Each row is a point. Each copy is the shape, with its points in the same order, stretched, turned, moved and blurred by noise. Is it also mirrored, or only turned?

Shape (9 x 3)
[[  3   7 -45]
 [ -4 -30  -6]
 [-23  41  40]
 [-15  17  53]
 [ 20 -33 -13]
 [-14 -22 -42]
 [  2  -4  57]
 [-22  12  38]
 [-22 -19  27]]
Copy 1 (9 x 3)
[[ -3   1 -60]
 [ 19  15  -1]
 [-60 -15  28]
 [-33 -14  46]
 [ 37  -3 -13]
 [ 12  27 -44]
 [ -4 -23  55]
 [-32  -4  37]
 [ -8  10  32]]
Copy 1 is: mirrored
Copy 2 (9 x 3)
[[  9  18 -46]
 [-21 -38 -31]
 [-37  23  37]
 [-43 -11  44]
 [ -3 -45 -29]
 [-19 -10 -61]
 [-36 -38  43]
 [-45  -5  24]
 [-46 -38 -11]]
Copy 2 is: only turned

Shape (10 x 6)
[[  5  17  -7  23 -24 -24]
 [  4 -31 -27  -9  17  -9]
 [ 16  14   4  -6 -21  19]
 [ 13 -26  -8  25 -29 -10]
 [ 17 -64 -20  21  52  13]
 [-44  10  -6 -30 -33  -4]
 [-27   9  21  15   4  10]
 [  8  -4 -11  -2  16  -1]
 [ 16  11  70 -89 -12 -20]
 [ 18  -6   0  16  16  -7]]
Copy 1 (10 x 6)
[[ 23  17   0  -2  56  -7]
 [-14 -37  20   4   6 -18]
 [ 22  35  17  -3   9   7]
 [  6  -4  40  15  46  13]
 [-40 -75  54 -24  -6   4]
 [ -1  34 -41  32  21   7]
 [-21  18 -18 -19  26  23]
 [ -4 -10  10 -15   8 -13]
 [-39 110  12  31 -17 -47]
 [ -6  -9  24 -21  21 -10]]
Copy 1 is: only turned
Copy 2 (10 x 6)
[[ 15  15 -32  18  16   6]
 [ 10  -2   6   8 -34  36]
 [ -1  14 -10 -29   5   8]
 [ 13  37  -7   8 -26  -6]
 [-22 -16  14  -9 -79  -7]
 [ 19  38  22  30  40  47]
 [-11   8   8  11  20 -18]
 [  1 -10  -6  -5 -15  19]
 [101   0  49 -42  -3  20]
 [  4 -10 -14  -5 -23  -7]]
Copy 2 is: mirrored
Copy 3 (10 x 6)
[[ 28  18  28   5   5 -17]
 [ -2  -4  -7 -51   8 -15]
 [ -3  21 -12  17   3  25]
 [ 22   6 -11   3  34  -5]
 [-19 -30   9 -55  46  -2]
 [ 32  -8 -43   1 -45 -12]
 [ 23 -17  19  18   3  27]
 [ -6  -2  10 -32   4   2]
 [ 28  40 -53 -68 -52 121]
 [  7   7  29 -16  23  15]]
Copy 3 is: only turned
